Rows are points. Two turns around zero, p and q, are shown by what they do to some points. Write where each new point lands after one turn and then the other. Backwards means that the second turn is done in reverse. Each puzzle has new turns, and all numbers are rounded.
In the rows, zero is written as 128.

Turn p:
[100 150] => [128 164]
[149  98] => [118  93]
[135 135] => [138 127]
Turn q:
[ 93 132] => [ 95 116]
[126  97] => [140  99]
[159 136] => [152 149]
[134 147] => [125 148]
Where do these land?
q, then p: [116 149] => [126 152]
p, then q: [155 139] => [157 126]
p, then q: [113  96] => [101 106]

Turn p:
[150  77 138 143] => [153  80 148 119]
[103 146 102 116] => [ 93 142 109 126]
[146 161 112 118] => [135 158 103 113]
[100 159 122 123] => [102 155 116 144]
[139  96 137 162] => [151  88 132 142]
[145 117 146 110] => [142 131 152 112]
[112 139 139 124] => [118 142 136 141]
Turn q:
[120 117 139 149] => [128 108 144 118]
[137 119 107 147] => [142 105 121 142]
[142 136 152 141] => [135 134 158 131]
[120 136 140 139] => [117 125 144 127]
[128 124 144  55] => [128 188  99  94]
[121 137  85 137] => [119 108 100 156]
Where do these land?
q, then p: [176 147 131 149] => [178 125 123 152]
p, then q: [107 138 100 129] => [105 110 107 130]
p, then q: [129 126 107 117] => [119 133 108 122]
q, then p backwards: [108 134 128 111] => [118 137 109 115]
p, then q: [121  95 174 134] => [149 125 174 101]

Turn p:
[140 105 161 115 109 131 110 107] => [139 118 164 119 107 128  96 127]
[170 111 120 139 162 139 146 107] => [133  82 116 118 133 165 131 105]
[123 161 129 163 147 135 154 160] => [117 133 120 157 147 148 177 144]
[113 103 124 128 131 143 114 129] => [107 127 120 128 121 130 102 137]
[126 106 111 135 114 107 102 159] => [122 118 121 133 154  94 107 153]
[107 128 137 121 137 101 138 152] => [104 138 140 116 145 108 147 135]
[148 145  97 111 120 170 153 122] => [158 130  85 115 102 153 142 135]
[109 124 157 125 106 105 133  97] => [124 134 164 131 102 103 127 105]
[ 94 193 118 125  98 113 117  99] => [156 191 126 158 117 102 142  97]
[150 104 125 118 154 137 114 148] => [121 109 123 106 152 148 109 144]
Turn q:
[ 81  81 145 155 139 150 132 116] => [112  73 143 130 109 138 172 111]
[ 96  95 135 119 144 135 128 153] => [114  77 129 121 143 126 136 134]
[121 128 115 134 154 136 110 116] => [116 126 144 114 133 133 126 100]
[163 174 151 101 119 122 137 124] => [149 170 131 113 113 109 101 161]
[136 122 124 132 123 164 143 148] => [154 107 115 118 122 153 121 131]
[146 158 105 102 110  99 145 104] => [138 181 103 124 139 101 132 131]
[143 103 128 157 147 113 127 132] => [134 121 157 154 147 141 137 120]
[141 193 119 122 100  98 129 130] => [114 194 105 127 126 130 109 156]
[125  97 131 132 116 137 102 128] => [122 101 126 151 117 123 119 109]
Where do these land?
p, then q backwards: [116 147 118 134 128 106 161 119] => [110 112 117 130 123 119 140  92]
q, then p backwards: [157  97 118 121 161 124 109 155] => [161 118 137 144 139 100  87 123]
p, then q: [120 156 126 146 124 122 116 103] => [130 158 145 135 110 142 139 117]
p, then q: [106  84 109 167 154 116 120 156] => [ 80  90 133 126 157 142 157 110]
p, then q: [106 157 107 108  86 164 115 123] => [127 176  97 141 127 154  92 134]
q, then p: [127 116 126 143 112 100 108 148] => [ 99 127 122 163 137 132 126 130]
q, then p: [118 157 167  94 142 150 164 130] => [149 136 138  76 139 105 135 168]
q, then p backwards: [144 116 149  90 129 139 127 101] => [133 119 123 111  85 102 130 114]
p, then q: [157 122 132 149 117 130 131 115] => [149 114 138 155 122 131 131 117]

Turn p:
[158 145 123 132 110 131  97 146 129  92 132] => [126 139 141 106 117 161 103 163 120 129 144]
[126  84 135 105 127 165 144  92 112 100 118] => [126  98 101 151 144 167 154 110  93 109 130]
[ 88 116 137  96 147  99 137 121 111 134 108] => [100 109 114 133 119  93 137 112 106 117  92]
[141 127 121  92 139 168 141 112 112 159 142] => [129 130 115 125 165 142 126  76 114 149 131]
[160 102 107 137 107 107  98 155 104 155 133] => [167 108 134 121 117 111  87 142 110 162 143]
[ 93 132 145 156 119 129 102 109 144 158 155] => [132 116 143 143  93 130 126 100 179 135 122]
[131 154 169 161 148 156 150 128 136 117  92] => [118 153 175 160 157 139 156 141 136 104 118]
[111 160 114 153 160  95 158 129 114  99 153] => [ 83 166 108 148 114  95 135 148 140 124 154]
[138 141 134 166  93 127 108 124 129 145 114] => [167 142 161 138 101 136 119 133 137 129 127]
[159 115 113 106 114 101  99 106 156 107 143] => [138 110 110  85 111 140 101 131 126  95 154]
[154 125 133 122 119 118 152 148 115 114 158] => [120 129 127 110 131 122 143 140 112 150 168]
[ 94 106 120  98 165 120 135 129 143 134 107] => [109 104 100 128 150 103 132 122 132 111  88]
[ 95 135 134 157 132 128 127 156 149 130 105] => [130 132 142 142 126 117 140 159 158 130  93]
[145 149 107 112 113 148 143 138 137 149 130] => [149 157 123 103 149 134 130 115 128 147 126]
Turn q:
[101  94 167 155 112 106 137 142 108 113  98] => [ 99 121 142 156 135 161 131 122 110 138  72]
[135 130 105 120 147 144 137 131 107 135 181] => [151 100 143 136 108 113 125 123 120 131 176]
[140 151 101  93 166 149 134 121 115 168 130] => [162 140 114  97 117 100 127 138  96 148 167]
[149 145 101 127 144 127 153 147 111 174 133] => [148 131 119 131 102  99 136 149 119 174 149]
[116 103 150 120  92 160 117 104 147 106 128] => [105 115 147  89 132 158 122 108 147 101 115]
[110  95 138 142 131 114 129 129 166 112 118] => [107 104 125 130 170 137 138 133 137 120 104]
[ 94 142 147 109 107  96 106 149 145 122 111] => [ 88 146 123 137 138 114 101 149 120 101 100]
[156 146 114 113 162 133 142  84 108 130 158] => [185 120 119 120 114 105 137  95 118 121 155]
[106 117 110 154  97 108 131 125 126 111 104] => [ 86 127 104 147 122 145 148 119 136 126 110]
[145 176 123 137 154 151 155 117 125 152 158] => [160 145 150 123 119  83 141 108 134 151 162]
[112 115 135 154 126 131 119 154 125  83  95] => [103 145 139 155 149 172 150 138 124 115 114]
[155 130 135 104 108 110 126 149 142 122 114] => [135 136 122 125 116 127 122 166 146 112 104]
[145 120 138 135 120 134  79 112 138 136 136] => [137 132 117 118 141 149  87 116 154 126 135]
Where do these land?
p, then q: [121  95 120 140  98 140 131 109  99 147 129] => [145 116 116 126 102 148 135 108 155 161 127]
q, then p: [160 125 134 125 107 156 109 139 102 158 125] => [150 128 152  95 127 157 116 106 135 153 118]
q, then p backwards: [146 118 175  95 115  82 135 133 125 148 137] => [106 116 111 129 126 102  84 145 129 149  80]
p, then q backwards: [100 175 135 151 144 124 142 126 145 111 109] => [128 166 140 134  97 120 133 150 145  98 103]
p, then q: [118 110 132 129 113 148 105 145  95 123 153] => [111 114 133 108 118 143 107 123 129 170 138]
q, then p: [139 105 111 116 133 154 140 136  75 131 135] => [153 119 137 131 124 154 144 109 105 170 151]
p, then q: [128 147 119 160 142 110 142 121 179 108 154] => [111 118 142 135 149  91 143 153 159  90 142]
q, then p backwards: [ 99 150  95 145 156 115 142 145 168 135 120] => [130 122 125 131 169 120 184 153 120 121 139]
p, then q backwards: [125 127 115 167 161 103 129 137 157 100 101] => [141 146 123 103 120  96 116 167 165 103 135]
p, then q: [132 137 135 150 162 115 163 117 167 111 127] => [125 118 143 159 157  99 159 137 133  96 130]
q, then p: [116 110 130 107 114 170 116 133 132 125 118] => [100 114 125 113 137 155 140 113 118 148 110]
p, then q backwards: [143 130 112  92  88 137 117 129  97 120 119] => [122 110 135 106 144 142 122 115  85 150  98]
p, then q: [138 136 152  87 132 110  93  94 124 147 139] => [125 116 115 103 125 149 101  90 113  88 114]

Turn p:
[115 142 115 132 108 162 129  99 156 102 109 152 158 136] => [132 142  97 125 151 166 106 118 102 103 128 149 149 110]
[174  92 170  99 158 114 115 153 115 103 131 128 110 105] => [163 139 159 108 104  98 121 167 164 112 106 100 100 117]
[113 135  95  95 106 151 111 143 140 127 122 133 139 102] => [117 153 112  93 133 133 152 124 108 119 147 152 113 105]
[134 125 151 151 125 134 150 113  89 117 131 148  97 146] => [138  78 157 153 123 129 112 125 130 117 103 138 129 124]
[111 143  93 152 119 141 157 142 137 120 160 128  90 166] => [115  98 132 161 128 138 136 138  91 117 147 161 116 175]
[149 158 135 114 139 113 153 100 108 146 159 118 140 162] => [163 108 127 150 134  98 147 104 111 130 123 109 163 152]
[103 143 109 125 172 107 154  97 121 139 105 122 105 118] => [ 92 122 126 165 169 114 156 134 130 126 103 108 132 123]
[122  98 136 158 111 126 128 132 144 135 106 157 155 154] => [116 114 115 104 132 151  80 136 139 141 128 139 155 138]
[105 111 127 118 108 103 104 165 107 107 102 116 130 155] => [ 87 137 144  91 101 114 101 112 116 123 110 126 114 146]
[128 149 150 136 133 121 142  90 159 127 162 139 137 113] => [161 139 119 164 157 132 127 113 153 115 150 130 144 131]
[163 128 101 133 137 103 108  88 135 120 144 116 127 107] => [149 122 105 138 148 130 133 120 129 124 148  76 100 122]
[105 146 110 105 136 115  92 150 119 139 106 150 131  95] => [102 152 113 104 145  96 135 118 131 145 121 145  98  97]
[167 120 144 150 133 144  99 128 156 162 101  97  90 121] => [145 133 119 131 110 176 149 146 154 172 101 110  97 139]
[146 129 142 162 134 137 140 163 125 154 131  85 150 122] => [125 135 122 146  71 131 136 143 137 166 143 118 149 132]
[115 124 142 110 101 121 157 143 122 132 113 153 147  93] => [112 124 120 105 121 114 135 123 162 105 135 155 151 100]
[ 99 104 128 109 128 156 111 142 117 117 165 107 143 155] => [132 151 178 110 120 128 121 128  87 131 154 133 138 140]
Turn q:
[161 125 128 120 140 105 144 114 138  97 123 144 146 110] => [115 122 123 127 145  95 139 106 103 107 128 146 133 103]
[155 125 162 115  93 141  89 162 122 137 160 150 129 131] => [163 131 148 111  78 127  90 132  88 128 128 132 143 139]
[ 71 137  90 121 116 103 135 134  97 156 118 118 134 104] => [112 129  80 149 117 116 134 156 167 177 128 121 132 134]
[147 109 153 129 118 160 119 126  96 138 145 156  91 140] => [155 143 152 108  94 150 124 101 107 148 121 129  95 133]
[167 115 135 134  86 174 126 150 126 150 135 160 125 161] => [157 145 133 108  91 149 105  93 108 107 118 137 122 179]
[151 127 102 121 148  86 114 111 138  91 103  97 130 137] => [102 119 109 120 176 105 110 144 123  98 132 118 107  96]
[ 66 145 138 119 122 103 151 116 119 161 117 129 131 145] => [110 142 126 120 118 116 168 169 167 158 130 127 132 153]
[168 120 133 145 149 114 143 145 160 121 120 118 105 113] => [156 107 128 138 144 124 142 119 120  84 105 121 121 104]
[ 78 101 136 134 142 135 132 138 112 143 111 123 148 134] => [123 111 131 127 149 133 141 139 140 176 118 119 137 161]
[145 158 126 122 151 119 134 129 124 113 131  93 137 129] => [128 136 111 129 155 141 135 148 115 110 149 127 137 102]
[142 115 111 100 151 122 129 110 167 120 140 111 120 122] => [126 128 135 111 150 117 120 110 151 104 126 110 145  90]
[ 65 145 116 124 127 134 139 136 128 105 103 130 120 124] => [ 99 101 123 134 131 145 137 152 168 152 126 161 127 131]
[149 104 161 147  76 166 130 123 124 135 154 126 121 127] => [132 118 147 122  75 154 127  96  98 119 137 101 127 153]
[146 120 143 164 108 140  97 124 137 137 160 154 118 143] => [150 136 170 145  99 123 104 113 114 115 140 119 110 149]
[154 137 100 132 173 115 141 122 142  93 147 120 142 128] => [137 126 121 137 177 114 127 110 128 104 159 141 132  95]
[ 83 164 115 122 147 132 124 108 120 152  82 119 150  98] => [ 85 154 112 163 147 140 143 159 150 159 101 137 150 125]
Where do these land?
p, then q: [ 95 103 142 162 137 100 128 142 107 154 104 138 104 144] => [126 119 169 123 131 118 129 155 154 150  92 106 136 162]
p, then q: [146 137 130 109 137 118 164 155 151 119 129 155 170 131] => [132 121  97 128 143  85  95 136 125 112 149 158 144 132]
q, then p: [157 111 137 109 119 157 145 114 139 118 186 140 160  91] => [157 119 130 129 140 130 122  78 131 117 164  92 165  91]
q, then p: [126 154  94 147 140  98 121 140 117  99 168 143 120 128] => [152 108 120 141 139 112 113 138 152 135 170 131  84 137]
p, then q backwards: [112 158 131 115 152 109 128 111 132 110 108 128 134 115] => [152 132 104 130 145 115 127 103 140 146 107 129 137 112]
q, then p: [145 125 132 137 115 129 130 108 118 128 100 117  77 118] => [102 122 139 137 119 161 155 129 132 106 108 140 102 115]
p, then q: [156 164  91 103 143 136 115 145  92 112 128 169 120 142] => [137 124  84 120 129  91 127 125 114 153 104 134  76 101]
q, then p backwards: [109 151 123 110 140 152 127 133 118 141 116 111 123 112] => [126 124 139 145 134 152 131 121 151 146  99 124 136 118]
q, then p: [140  97 115  93  80 133 120 113 122 142 120  96 130 119] => [ 97 154 133 100 128 147 156  92  96 123 137 107 124 127]
p, then q backwards: [ 93 126 163 122 115 132 143 139 115 153 147 148 128 162] => [105 119 142 118 137 151 125 141 155 115 134 175 157 134]
p, then q: [100  96 145 154 114 142 136 109 114 122 106  91 164 142] => [ 90 130 145 139 120 160 116 138 109 155 141 110 172 150]
p, then q: [123 110 161 162  75 129 101 109 144 153  75  91 117 137] => [ 80 155 154 118 115 185 116 106 161 121  99 110 155 156]
p, then q: [139 115 112 129 109 145 103 161 145 104 152 134  99  93] => [162 117 138 114  79 142 120 116 142 118 132 149 109  96]
q, then p backwards: [121 155  94 114 158 150 151 118 156 122 138 143 117 130] => [101 138 164 121 107 130 138 113 151 134 129 149 131  89]
p, then q: [157 131 135 120 143 113 132 139  92 121 145  98 126 166] => [116 121 107 103 122 120 135 153  95 116 134  94 103 150]
p, then q: [109 121 134 140 167 112  99 105 167 119  91 131 133 133] => [132 147 135 156 166 164 111 168 150 127 111 136 134 121]
p, then q: [147 121 135 149 133 123 135 135 147 158 162 143 154 113] => [166 141 128 138 125 103 111 113 132 106 143 110 154 135]

Turn p:
[129 158 157  79 174 174 128 130 132 171 175 131 143 139] => [132  98  99  77 190 162 153 105 108 112 157 110 128 107]
[ 97 129 114 143 106  98 123 132 122  98 131 155 110 125] => [105 132 154 140 107 129 138 141 137 129 108 164 144 154]
[135 112 110 137 107 125 155  92 136 149 118 101 106 105] => [137 168 130 132 100 132 135 107 150 161 124 101 116 123]
[127 162 162 105 145 166  95  91  89  99 143 117 151 132] => [103 121 100 113 138 117 150 103  69  83 109 122 142  93]
[101 147 146 139 158 132 111 114  75 127 114  94 128 129] => [101 163 121 128 139  97 147 131  90 116 145 145 123  90]
[120 119 136 142 100 117 164 154 169 122 115 134 132 110] => [143 126 170 138 123 134 118 151 171 130 122 104 142 136]
[112 114 159  98 165 163  92 123  99  96 139 108 133 154] => [ 78 100 106 116 135 112 140 133  72  98 143 115 110 115]
[150 130  91 100  96 122 153 124 120 160 105  96 155 113] => [168 163 100  95 116 119 109 144 137 163 109 103 136 120]
[125 108 116 117 133  99 126 105 130 132 143 110 156 117] => [124 125 126 101 122  90 125 106 134 153 124 122 134 135]
[119 106  99 161 100 133 140 126 137 140 118 146 142 139] => [125 140 135 154 123 142  93 128 137 161 125 125 153 145]
[142 137 105 148 122  97 157 129 170 130 107 127 120 150] => [155 155 136 148 136 122 111 128 166 125 127 122 120 172]
[113 122 132 156  93 101 106 155 122 117 118 133  95 139] => [116 140 164 141  96 139 107 150 132 118 129 167 115 138]
[127 133 100 153 139 133 119 159 140 106 128 135 108 111] => [113 118 115 157 122 133 128 147 168 120 130 152 126 124]
[162 124 115 128 113 123 155 129 138 139 149 118 122 135] => [157 133 115 118 106 140 122 116 147 129 146 114 134 145]
[125 123 125 116 125 124 116 137 150 128 101 168 107 126] => [134 110 143 147 140 149 131 144 132 138 100 139 104 144]
[162 142 168 109 163 157  98 126 141 161 152 131 156 122] => [151  83 112 105 168 135 121  91 111 109 140 118 115  89]
[130 111 141 145 138 112 138 149 106 101 119 172 113 129] => [135 103 150 167 116 125 149 151 114 128 139 153 137 144]
Turn q:
[160 143 140 140 148 157 152 126 140 114 126  97 116 142] => [136 126 159 133 108 156 150 121 128 128 124  85 112 136]
[101 153 113 135 122  87 161 137 107 135 142 165 139 126] => [153 162 130 118 160 102 149 130 135 137 146 172 122 113]
[113  99 102  98 143 111  96  96 102 107 119 144 140 164] => [102 120  98  80 161 127 112 131  83 115 138 136 126 149]
[138 106 164 131 142 155 137 156 119 160 142 146 131 135] => [135 111 148 134 102 139 129 170 113 147 106 143 125 101]
[138 136 136 160 160 147 100 144 146 123 128 160 106  89] => [136 152 119 154 135 155  93 153 147 119 115 102 125  87]
[159 134 129 133 130 158 118  97 141 140 152 108 106 160] => [139 102 145 123 112 160 121 115 107 150 152  90 144 132]
[138 116 126 125 117  84 103 130 143 139 156 111 167 137] => [136 109 148 105 125  87 106 136 135 103 146 136 162 143]
[156 156  99 157 106 145 102 126 151 129  88 112 153 141] => [171 135 106 133 120 144 119 118 143 117 111  99 154 181]
[128 130 123 121 142 136  87 108 119 130 112 108 105 115] => [105 130 112 150 135 128  99 118 106 130 127  97 131 137]
[110  91 122 121 116 114 163 106 117 129  96  96 114 106] => [104 105 111 163 125 113 158 100 115 102 135 146 100 139]
[ 96 154 103 100 124 128 156 141 102 135 156 119 165 122] => [118 148 125 110 139  83 181 138 132 154 133 137 150 128]
[130 129 139 105 125 118 111 158 149 136 120 138 123 101] => [123 124 120 132 120 103  99 132 157 134 104 128 119 113]
[121  96 117 110 105 134 143 106 131 132 136 151 143 104] => [122 105  94 119 123 122 146 115 127 115 128 152 143  98]
[100 123 127 163 108 115 143 151 147 106 132 135 117 163] => [132 130 142 123 139 159 132 141 165 127 154 162 114 154]
[163 104 124 158  91 156 138 145  95  97  92 119 109 143] => [130 150 108 135  68 174 135 122 115 112 127 142 103 163]
[129 150 149 118 157 108 162 157 157 153 147 126  92  99] => [139 123 164 155 133  99 128 130 161 150 132 114  90  84]
[ 97 158 162 100 139 123 104  89 111 109 132 141 149 131] => [ 95 144 147 106 173 127 119 102 106 138 100 134 157 121]
Where do these land?
p, then q: [150 119 128 149 138 187 110 128 141 126 135 109 126 177] => [ 88 149 106 135 135 153 124 144 121 124 174  97 159 145]
q, then p: [135 123 157 108 130 114 115 136 146 134  91 149 125 133] => [126 121 131 153 127 127 123 133 111 138 105 138  81 127]
q, then p: [126 103 163 120 131  98 186 162 153 125 137 149 176 136] => [167  80 176 147 120 132 162 160 136 124 109 102 111 153]
p, then q: [100 108  90 144 115 108 128 153 167 131 149 109 106 112] => [129  81 132 127 150 136 105 130 179 160 124 134 142 128]
q, then p: [138 143 143 107 117 151 126 145 111 149 140 158 135 152] => [167 127 128 109 140 149 118 143 110 154 117 132 121 108]
p, then q backwards: [ 83 144 120 122 159 142 123 110 116 114 141 170  83 131] => [ 68 113 139 135 124 156 165 109 104 105 112 113 130 137]
q, then p: [102 124 114 116 111  80 140 134 131 101 130 106 110 107] => [101 130 152 124 136 127 154  97 151 118 122 145 128 170]
q, then p: [168 103 117 145 150  82 110 122 104 139 124  96 135 132] => [119 122 129 118  77 103 128 131 102  88 140 163 134 141]
p, then q backwards: [ 85 140 139 111 127 152 146 125 123 161 167 100 118 151] => [119 138 109 125 141 137 121 102 113  69 165 135 122 154]
p, then q: [142 149 136 118 141 146 125 124 147 126 119 124 122 101] => [125 125 118 145 125 133 139 115 140 105 126 104 106 121]
p, then q: [144 115 111 107 112 137 110  96 138 107 142 112 148 108] => [120 106  93 138 134 108 129  96 123 114 129 134 130 161]
q, then p: [135 114 116 121 117 135 108 154  91 110 113 119 145 101] => [120 159 128 123 126 128 116 159 135 117  98 154 148 147]
p, then q: [138 150 109  94 153 169 128  93  85 144 108 157 128 113] => [160 152  87 155 126 113 180 139  91 126 128 110 106 123]
p, then q: [135 108 144 155 138 162 124 138 116 129 163 142 125 127] => [107 120 119 135 118 142 146 144 123 112 147 139 167 104]
q, then p: [134 157 131 176 152 103 121  95 146 116 117 141 180 121] => [145 102  98 154 145  76 138 125 117  75 122 108 134 122]
p, then q: [127 115 141 143  90 115 130 118 112 138  94 116 116 141] => [135 160 146 145 110 131 103 111 122 154 116 138 142 140]
q, then p: [133 161 117 140  96  96 145 141 150 125 108 118 100 133] => [141 133 129 137 130 148 121  73 138 108 127 127 105 157]
